Each point is reached from the start by the listed moves, each made 0, 1 or 2 times, or once backwards (-1), plus a little noise. Say if it took an odd or an even number of moves. Then give how often each move was made.
In the rows, 128 means zero.

Moves:
(1): [148  92]
(2): [159 141]
Start: [126 124]
Points:
[116  75] -> even (1, -1)
[189 152] -> even (0, 2)
[ 95 112] -> odd (0, -1)
[177 103] -> even (1, 1)

Moves:
(1): [147 140 120 124 134 141 123 123 130 124 124 136]
(2): [105 160 128 132 129 136 130 129 126 112 132 113]
(3): [127 129 159 137 154 131 123 124 126 121 119 132]
(4): [132 122 113 168 135 133 131 148 137 120 125 131]
(5): [128 129 124 107 147 131 133 143 145 129 128 127]
(6): [113 112 126 129 124 162 118 117 113 123 132 132]
(7): [137 121 139 119 121 143 144 135 124 140 120 134]
(8): [132 122 144 129 110 138 117 170 125 124 144 132]
(9): [126 139 144 120 115 150 128 117 156 122 140 118]
Start: [142 156 111 133 140 141 119 133 124 130 122 124]
Points:
[181 126  89  75 118 125  80 213 107 145 155 149] -> odd (1, -1, -1, -1, 1, 0, -1, 2, -1)
[146 103  86 124  84 131  76 138  59 145 148 143] -> even (0, -1, -1, -1, -1, 1, -1, 1, -1)
[127 199 106 137 211 131 102 143 117  97 108 127] -> even (1, 1, 1, 0, 1, 0, -1, 0, -1)
[143 161 116 123 128 210 104 106 139 116 135 126] -> odd (1, 0, 0, 0, 0, 1, 0, 0, 1)
[ 84 205 184  61 170 172 135 194 133 112 136  94] -> odd (-1, 2, 1, -1, 2, 0, 1, 1, 0)
[ 84 189 103 216 187 249  81 194 124  44 144 118] -> odd (1, 2, 1, 2, 1, 2, -1, 1, 0)
[200 113 113  77  81 148 108 214  83 169 140 160] -> even (1, -1, -1, -1, 0, 0, 1, 2, -1)

Moves:
(1): [151 130 130 127 128 126 126 131 125 134 124 129 130 140 126 126 134 121
 135 128 122 122 123]
(2): [122 144 136 136 124 124 130 122 127 126 130 132 147 128 122 125 123 120
 132 129 125 130 133]
(3): [125 122 152 117 121 125 132 128 131 124 133 131 126 122 129 130 132 136
 133 123 139 121 134]
(4): [130 117 131 154 130 130 137 131 136 131 132 120 131 128 126 134 125 131
 128 121 129 131 118]
(5): [125 126 125 131 156 133 119 129 130 124 124 131 133 115 135 141 120 131
 136 130 136 131 132]
(6): [128 124 130 122 125 153 137 125 123 124 132 136 127 122 127 126 133 128
 135 122 123 131 129]
(7): [123 127 123 127 131 121 151 121 132 127 126 135 131 122 122 133 128 132
 131 134 127 118 128]
(8): [123 132 127 131 129 133 135 149 137 132 124 132 122 134 125 133 130 125
 132 133 126 128 129]
(9): [125 129 125 118 124 130 128 127 162 127 118 132 132 131 127 123 131 128
 127 126 124 131 132]
(10): [122 132 125 124 136 127 126 117 123 157 123 142 116 133 125 114 115 137
 133 132 132 136 130]
(11): [130 130 122 124 136 124 124 128 133 134 148 130 138 127 131 130 128 123
 126 122 118 118 130]
(12): [117 116 124 132 121 110 134 126 126 130 126 152 138 138 136 130 141 124
 127 130 130 126 135]
(13): [131 108 132 121 128 130 123 135 132 139 130 123 145 125 122 128 125 136
 126 141 114 122 133]
(14): [120 135 143 128 148 128 128 131 125 122 125 131 126 150 136 124 128 147
 118 128 123 125 140]
(15): [125 132 123 130 121 141 135 135 135 135 121 132 132 133 156 131 123 132
 125 124 124 117 117]
(16): [138 135 127 124 123 130 128 124 126 130 131 134 130 139 127 155 123 136
 125 126 126 133 130]
(17): [125 137 124 127 132 127 130 126 123 136 126 124 129 126 131 133 148 135
 130 127 128 123 127]
(18): [141 138 119 136 116 125 129 137 134 125 142 137 125 116 129 128 127 149
 127 129 127 125 137]
(19): [125 126 121 124 124 128 129 129 126 132 133 125 133 133 131 124 126 136
 157 136 133 133 127]
(20): [130 126 134 134 128 136 123 125 131 125 137 134 120 129 128 132 129 127
 129 147 127 123 129]
Start: [116 117 132 141 126 132 137 123 145 124 124 133 125 129 134 134 126 116
 113 121 121 126 129]
Points:
[ 37 126 211 217 238  52 174 111 137  86 149 161 206 140 181 182 184 112
  91  81 145  65 158] -> even (0, 2, 2, 2, 2, -1, 1, 0, -1, -1, 2, 2, -1, 2, 0, -1, 2, -1, -1, 0)
[140 149 133 167  79 205 227 122 165  87 139 172  62 122 142 188  98 204
  67  86 111 123 129] -> odd (-1, -1, 0, 1, -1, 2, 2, 0, 0, 0, -1, -1, -1, 1, 1, 2, -1, 2, -1, 0)
[117 188 163 162 123 131 168  94  90 147 130 249 164 149 232 204 146 221
 171 102 164 112 169] -> odd (1, 2, 2, 0, 2, 1, 0, -1, -1, 1, -1, 2, -1, 1, 2, 2, 2, 2, 1, 0)

Moves:
(1): [131 124 123 125 128 137 130 125 125 124 123 118 129 128 123 139 117 119
 135 120 130 137 119 127 135]
(2): [131 135 134 135 115 123 129 117 145 139 138 136 125 124 125 135 123 123
 127 124 137 117 126 125 123]
(3): [144 125 136 134 117 129 122 128 128 117 142 132 128 129 125 125 122 130
 129 117 118 130 147 126 126]
(4): [123 131 122 133 119 139 132 137 134 125 118 134 121 134 113 132 125 138
 125 133 132 129 124 130 130]
(5): [131 133 127 132 136 128 129 134 130 128 140 124 129 136 126 128 136 125
 127 123 124 133 123 142 130]
(6): [123 126 144 122 120 151 116 145 130 132 129 122 124 122 135 112 129 120
 125 128 142 123 133 137 131]
(7): [124 134 140 125 121 130 135 128 133 126 128 129 131 130 126 127 132 122
 125 134 123 137 125 126 139]
(8): [134 128 123 122 128 128 118 142 129 128 127 137 128 117 126 124 131 118
 140 135 129 134 113 125 121]
(9): [123 127 129 117 129 134 131 124 134 137 126 121 140 135 131 132 126 127
 128 126 122 130 131 122 136]
(10): [137 121 123 128 130 126 137 131 124 142 129 124 136 127 119 133 125 137
 126 130 123 131 133 124 131]
(11): [126 121 116 131 119 127 142 128 137 125 142 129 124 133 130 116 120 123
 125 127 130 131 123 127 131]
(12): [130 126 128 115 125 117 123 128 121 127 130 148 129 124 125 133 112 126
 123 131 130 132 125 143 136]
(13): [130 126 133 130 131 134 133 122 123 119 128 136 140 127 123 132 126 121
 123 125 127 128 128 134 121]
(14): [133 136 122 130 113 114 132 132 123 121 126 118 135 140 133 134 130 121
 129 130 139 116 134 133 130]
(15): [129 119 127 128 121 132 134 129 132 122 126 131 123 128 140 129 125 130
 128 132 125 122 128 133 125]
(16): [124 108 134 128 129 131 124 129 142 125 122 116 120 129 126 147 127 117
 117 134 128 113 126 124 113]
(17): [120 127 115 127 129 144 113 118 122 128 128 139 124 131 119 136 159 125
 139 133 122 117 144 132 141]
(18): [135 119 140 121 117 130 132 114 132 108 138 122 134 119 111 128 133 147
 135 125 127 128 118 131 125]
(19): [124 129 120 131 121 130 133 125 129 129 131 123 129 121 130 133 126 128
 140 135 121 131 129 133 121]
(20): [132 128 133 147 129 127 120 124 137 129 129 126 134 135 132 130 125 126
 126 140 117 129 127 129 129]
(21): [132 130 130 140 113 118 130 113 136 139 121 126 125 134 119 129 133 123
 132 119 133 137 129 138 122]
(22): [129 134 126 128 125 135 127 133 125 129 137 130 131 128 137 137 134 140
 124 139 127 139 136 126 122]
(23): [132 126 128 134 139 129 128 127 143 126 119 128 131 119 122 126 125 136
 140 135 138 124 135 134 137]
(24): [133 127 121 120 120 120 124 129 121 137 120 122 141 107 121 127 142 122
 121 119 119 132 126 135 126]
Start: [124 131 125 122 134 132 129 124 131 127 121 125 137 132 129 132 130 134
 127 113 123 138 124 124 125]
Points:
[167 154  98 136  67 128 188 187 175 175 123 106 136 112 124 159 103 129
 117 121 165 173 106  93 136] -> even (2, 2, 0, 1, 0, 0, 2, 1, -1, 2, 1, -1, -1, 1, 1, 0, -1, -1, -1, -1, 0, 2, 1, 1)
[171 136 162 152  69 200 131 166 176  85 150  75 189  99  90 129 111 158
 107 123  87 209 124 112 148] -> even (2, 0, 2, 2, 0, 1, 2, 0, 0, 0, 1, -1, 0, 0, -1, 0, -1, 1, 0, 2, -1, 2, 1, 2)
[125 159  93  74 125 162 128 157 111 249  85 142 176 118  91 136 137 137
 120  97 147 234 119 137 160] -> odd (1, 0, -1, 1, 0, 1, 0, 1, 2, 2, 0, 1, 0, -1, -1, -1, 0, -1, -1, -1, 2, 2, 0, 1)
[151 167 175 128 165 215 114 184 128 128 136  79 189  78 125  93 151 156
 150 106 114 225 153 168 138] -> odd (1, -1, 1, 0, 2, 2, 1, 0, 0, 0, -1, -1, 1, -1, -1, -1, -1, 0, 1, 0, 0, 2, 2, 1)
[153 134 124 168 114 131 159 102 168 141  87 129 188  80  98 156  96 111
 116 102  80 176 119 104  99] -> even (1, 1, 1, 1, -1, -1, 1, 0, 0, 0, 0, -1, 2, -1, 0, 0, -1, -1, 1, 1, 0, 0, 1, 2)
[112  54  32  75  94 154 144  99 170 179  64 127 157 118  21 222 138  82
 114 113 109 114  78 106 169] -> even (2, 1, -1, 2, -1, -1, 0, 1, 2, 2, 2, 1, 0, 0, 0, 2, 2, 0, -1, 0, 0, -1, 0, 2)
[ 74 136 107  96 112 241  77 133 140 157 104 140 139 104  93 120 206  86
 148 117 142 163 113 159 148] -> odd (1, 0, -1, 1, 0, 2, 0, 1, 1, -1, 1, 0, 1, -1, -1, 0, 2, 0, 0, 0, 1, 1, 0, 1)
[109 113 117 140 133 214  94 166 196 135 197 105 134 166 145 118 152  98
 174 177  59 195 122 128 145] -> odd (0, -1, 1, 0, 2, 1, 1, 2, 2, 0, 2, 0, -1, -1, -1, 1, 1, 0, 2, 2, 0, 1, 0, -1)
[118 101  74 132 110 120 154  85 135 155 118 136 205 117  67 168 195 103
 100 154  97 113 161 177 162] -> odd (-1, 0, -1, 0, 0, 0, 1, -1, 0, 2, 2, 1, 2, 1, -1, 1, 2, 0, 1, 1, 0, 0, 1, 2)

Moves:
(1): [133 142 124 128 124 130 117 141 128 112 133 125 126 134 123 126 126 130
 120 120 131 136 126 132]
(2): [122 127 132 118 115 137 133 128 120 125 144 128 126 137 124 125 135 119
 131 123 123 123 128 119]
(3): [127 131 127 125 124 131 122 128 133 122 140 138 124 112 124 134 122 114
 129 128 132 119 128 139]
(4): [126 130 127 134 138 133 130 126 129 143 126 122 131 131 131 125 125 119
 134 128 129 130 126 133]
(5): [133 128 131 129 134 127 132 131 124 127 126 127 127 124 125 128 125 128
 123 129 119 124 121 126]
(6): [110 119 128 131 131 128 137 117 134 132 122 135 135 132 129 130 129 120
 118 119 129 116 136 134]
(7): [129 124 113 127 117 126 146 123 118 134 129 128 135 110 116 122 122 123
 117 140 128 122 116 133]
(8): [126 126 145 124 120 135 128 135 130 129 126 130 134 126 137 126 121 128
 126 127 124 133 118 129]
(9): [130 121 137 126 140 132 135 127 128 121 138 125 129 126 131 125 136 131
 130 129 136 124 136 122]
(10): [133 130 126 129 126 131 120 126 129 133 128 128 131 132 125 123 125 131
 129 123 131 122 129 126]
(11): [130 128 129 131 137 115 138 138 140 130 141 139 122 121 131 127 122 122
 126 124 136 127 119 129]
(12): [116 125 124 138 123 120 128 129 121 123 124 128 139 124 130 124 127 131
 127 135 124 124 129 128]
(13): [143 120 130 134 127 133 124 132 117 124 126 126 126 130 126 135 126 128
 128 137 131 118 130 134]
(14): [128 132 127 131 128 130 126 131 128 122 128 135 125 124 137 133 126 134
 127 127 122 134 134 120]
(15): [129 142 134 128 123 130 128 129 133 122 130 125 127 123 131 124 132 121
 122 110 130 123 119 126]
(16): [124 135 124 124 127 126 126 132 135 137 132 124 131 124 129 133 122 129
 131 124 135 121 132 127]
(17): [133 121 136 122 139 134 122 135 120 133 126 128 138 120 133 127 134 125
 120 132 128 138 117 133]
(18): [121 134 134 129 132 134 138 127 128 121 140 136 130 137 137 130 128 133
 120 126 114 122 106 137]
(19): [125 133 127 136 116 132 120 134 122 131 127 140 127 115 119 130 122 134
 132 133 130 122 133 130]
(20): [126 127 129 126 117 121 132 130 120 126 143 124 137 136 133 119 129 134
 124 117 115 141 137 129]
(21): [136 120 136 133 132 123 128 124 119 123 140 127 123 117 129 127 128 135
 122 139 140 137 134 125]
(22): [129 133 125 120 131 112 133 123 114 123 133 126 132 125 125 119 133 130
 124 127 131 129 125 127]
(23): [126 136 137 134 132 124 129 128 133 120 131 133 127 127 126 137 131 129
 124 132 130 130 140 124]
(24): [121 137 123 128 139 121 129 126 133 120 122 131 122 126 133 124 133 138
 124 138 111 112 135 132]
Start: [133 136 131 133 131 143 133 131 120 142 130 137 128 123 120 117 130 132
 126 122 131 122 128 131]
Points:
[148 119 186 152 124 126 134 158 151 178 119 151 124  75 113 134  85 142
  94 116 177 161 129 117] -> odd (0, -1, -1, -1, 2, 1, 0, 2, -1, 0, 1, -1, -1, -1, 0, 1, 0, -1, 1, 0, 2, -1, 1, -1)
[ 49 174 119 140 153  83 174 120 138 105 167 160 160 161 155  93 127 114
 100  53  88 103 122 149] -> odd (1, 0, 1, 1, 1, 2, -1, 0, 0, 0, 1, 2, -1, 1, 0, 0, -1, 1, -1, 1, -1, 2, 0, 0)
[ 55 182 220 115 120 174 193 121 177 151 212 197 141 150 144 131 122  77
 123  28 123  60 102 119] -> odd (-1, 2, 1, 1, 1, 2, -1, 2, 1, 1, 1, -1, -1, 0, 1, 1, -1, 2, 1, 0, -1, 1, 2, -1)
[130 140 158 103 188 195 139 124  80 100 172 132 149 230 157  96 186 153
  86  90   7  98 129 148] -> even (1, 2, 0, 1, 2, 1, -1, -1, 1, 2, -1, -1, 1, 1, -1, -1, 2, 2, -1, 2, -1, 0, 0, 2)

Moves:
(1): [135 125 119 128 119 120 138 143 132 124 139 136 123 121 137 123 132 142
 118 118 142 119 141 131 122 133 120]
(2): [120 135 125 118 127 131 118 123 122 121 124 126 123 128 140 129 146 148
 129 121 136 127 124 128 136 112 130]
(3): [139 132 125 132 114 133 130 133 122 132 126 119 130 139 146 139 120 122
 125 132 121 129 138 146 126 131 128]
(4): [116 131 127 136 129 121 131 131 128 126 127 135 121 117 127 122 125 128
 130 121 130 122 128 138 131 134 131]
(5): [130 123 123 113 137 133 129 124 126 125 125 132 133 130 123 127 136 124
 132 131 120 125 127 135 125 129 124]
(6): [135 132 141 137 120 122 130 134 138 129 124 127 135 132 135 125 135 133
 132 133 120 130 139 126 139 126 126]
(7): [140 142 113 129 140 118 138 134 145 127 122 126 141 131 127 125 132 111
 144 130 129 138 122 136 129 130 131]
(8): [133 123 127 135 134 129 125 133 123 112 124 122 128 131 124 132 127 125
 135 123 137 124 137 119 131 119 126]
(9): [121 130 133 129 128 120 118 121 129 131 119 132 136 122 125 124 123 118
 138 124 131 125 131 133 118 136 125]
(10): [129 137 133 130 119 139 131 133 133 131 131 123 130 130 132 127 137 126
 123 127 128 114 127 123 129 133 126]
(11): [128 131 122 115 130 122 129 126 128 128 124 120 132 108 128 116 132 120
 130 138 144 126 126 125 121 113 137]
(12): [127 127 130 116 126 120 132 141 118 126 112 133 125 131 128 131 134 127
 125 143 135 127 132 118 133 126 130]
(13): [107 125 124 137 122 129 126 134 133 112 128 125 132 122 126 120 121 137
 151 131 127 121 120 128 136 134 119]
(14): [131 140 126 128 131 123 129 120 126 125 133 124 130 124 128 133 128 128
 130 131 122 126 124 128 126 136 126]
(15): [126 135 120 124 131 132 126 125 132 124 134 124 129 129 141 128 118 136
 109 118 122 125 133 126 124 117 133]
(16): [133 127 133 145 129 138 121 117 131 132 141 123 140 122 128 144 140 113
 141 138 101 130 137 124 122 137 136]
(17): [128 122 131 125 140 139 124 121 134 121 136 131 139 130 141 135 125 138
 122 117 129 123 118 137 131 123 130]
(18): [125 120 122 130 130 122 126 127 130 129 132 131 138 126 124 136 127 130
 123 120 130 129 124 140 119 120 123]
(19): [115 127 127 119 137 124 109 129 130 130 147 130 143 131 118 141 128 130
 160 121 138 116 139 125 135 131 130]
(20): [128 141 146 121 131 126 126 130 131 129 134 131 116 137 129 128 134 133
 133 141 129 126 124 124 123 120 131]
(21): [132 125 132 141 128 135 128 135 132 138 118 117 121 137 123 133 125 130
 130 135 126 121 132 129 127 132 121]
(22): [137 142 118 128 127 111 136 114 125 123 133 141 133 124 136 130 122 137
 149 118 128 118 115 125 124 131 127]
(23): [134 119 130 138 138 134 125 136 119 132 133 126 133 133 129 128 130 136
 130 124 123 130 133 125 124 126 129]
(24): [143 129 126 114 132 119 131 132 128 123 126 125 122 122 131 119 135 114
 129 132 122 136 116 127 124 131 127]
Start: [119 109 130 129 118 145 129 137 126 136 126 131 132 121 129 133 140 119
 124 138 132 121 118 118 124 133 125]
Points:
[ 78  43 154 122 185 192   7 117  96 115 195 114 194  79 108 177 214 133
 221 103 183  71 173 118  78  79 142] -> odd (1, 2, 0, 0, 1, -1, -1, 2, 2, 0, 2, -1, 0, -1, -1, 2, 1, 1, 2, 1, 0, -1, 2, 0)
[205 160 153 198 110 122 179 157 118 113 107 120 176 156 190 168 171 124
 198 188  37 135  77  99 161 172 122] -> odd (-1, 0, 1, 0, -1, 2, 1, 0, -1, 1, -1, 2, 1, 2, -1, 1, 1, 0, -1, 0, 0, 2, 2, 1)
[110 112  97  39 159 140 137 212 113  97 107 127  85 128 124 108 226 183
 119 199 187 117 132  77 112  61 119] -> odd (2, 2, -1, -1, 2, -1, 1, 0, -1, -1, 1, 2, 1, 0, 1, 0, -1, 0, 0, 2, 1, -1, 1, 0)
[112  99 109 201 139 179  88  94 130 111 118  45 173  64 130 149 101  52
 226 173  92 117 101 125 104 162 136] -> odd (-1, 0, 1, 0, -1, -1, 0, 1, 1, -1, 2, -1, 2, 1, 0, 2, 1, -1, 0, -1, 2, 0, 0, 1)

Moves:
(1): [119 122 128 133 130 121 129 129 129 130 133 130 120 127 131 125 131 128
 130 121 130 127 134 126 126 137]
(2): [141 140 117 125 114 118 137 130 136 121 128 127 127 133 143 126 123 123
 119 140 122 125 133 125 130 143]
(3): [141 138 143 124 138 117 125 120 126 119 125 120 130 118 132 116 124 124
 135 127 131 123 122 126 134 128]
(4): [130 116 131 136 127 138 136 116 123 137 130 138 127 138 133 132 130 137
 142 131 131 121 125 132 134 133]
(5): [131 122 124 134 141 135 130 126 124 115 136 122 131 129 125 118 131 133
 128 130 135 141 139 124 127 137]
(6): [137 127 122 115 127 130 129 128 130 132 129 127 126 124 131 123 135 125
 140 134 119 124 130 135 125 121]
(7): [121 133 137 125 140 120 132 129 133 140 139 117 131 135 119 135 122 129
 135 135 123 134 134 122 136 124]
(8): [131 131 121 138 119 130 122 131 129 137 119 131 134 133 132 126 128 133
 132 136 131 129 128 127 135 113]
(9): [123 125 129 126 129 129 131 132 121 121 123 130 124 123 133 128 124 123
 125 126 122 139 136 126 132 130]
(10): [129 132 125 137 131 128 125 126 130 128 128 119 121 133 122 129 127 130
 121 126 137 123 140 126 138 117]
(11): [143 111 127 142 133 127 112 133 123 130 115 119 136 120 132 126 129 130
 134 148 132 115 126 127 117 133]
(12): [139 117 127 131 142 126 130 125 129 120 126 129 133 123 136 128 128 125
 122 131 136 133 121 123 119 131]
(13): [126 122 110 130 130 131 120 120 130 123 129 130 120 138 112 122 136 126
 129 120 113 127 123 113 119 129]
(14): [134 129 124 126 124 129 130 125 131 121 126 128 124 121 130 123 121 117
 132 135 134 129 127 136 126 135]
(15): [123 125 128 130 126 113 121 127 123 121 131 127 128 125 118 123 131 117
 127 127 116 120 123 138 128 128]
(16): [128 135 133 144 121 129 135 131 145 116 126 137 134 123 132 136 134 119
 136 125 129 117 130 124 117 135]
(17): [128 136 125 133 136 133 122 140 125 131 122 134 131 129 134 124 128 122
 127 142 124 127 122 126 131 128]
(18): [126 131 126 115 133 120 131 137 132 129 130 134 120 132 122 126 126 134
 120 135 124 132 122 130 118 131]
(19): [125 127 133 126 117 133 130 130 120 130 133 131 130 126 126 123 124 121
 127 138 129 129 137 127 123 127]
(20): [126 126 127 125 126 132 125 128 125 124 126 129 124 124 134 126 136 134
 129 133 134 128 112 128 131 131]
(21): [138 114 122 132 129 131 111 131 122 122 132 132 132 143 128 133 111 130
 126 132 128 133 127 125 127 115]
(22): [126 124 129 123 129 135 132 130 130 133 135 136 128 114 122 140 122 134
 131 130 125 129 129 127 133 121]
(23): [135 135 131 117 123 115 132 126 133 122 128 134 139 129 131 142 134 127
 127 123 138 119 139 115 123 135]
(24): [129 129 132 133 126 128 118 118 129 129 128 128 123 131 133 130 129 128
 125 130 128 130 124 132 128 134]
Start: [125 133 130 124 126 132 123 132 127 131 127 121 135 135 126 127 119 130
 129 128 127 129 127 132 133 129]
Points:
[172 159 118  90 150  59  98 154 128 156 152 102 153 135 134  93 114 104
 148 249  84 103 143 133 143 144] -> even (1, 2, 1, 0, 1, 2, 2, 1, -1, 0, 1, 0, 0, 0, 2, -1, 2, 1, 1, 0, 0, 1, 1, 1)
[144  98 138 128 113 207 138 120  72 178 122 143 162 162 150 130  81 158
 164 156 175 163 162 138 191  37] -> odd (-1, -1, 0, 2, 0, 1, 0, 2, 1, 1, -1, 1, -1, 0, -1, -1, 0, -1, 2, 0, 1, 0, 0, -1)
[156 115 146 108 130 165 114  89 119 138 131 134 103 150  86 138 107 184
 163 100 154  78  91 127 152  77] -> odd (-1, -1, 2, 2, -1, 0, -1, -1, -1, 2, 0, -1, 1, 0, -1, 0, -1, 1, 0, 1, 1, 1, 0, -1)
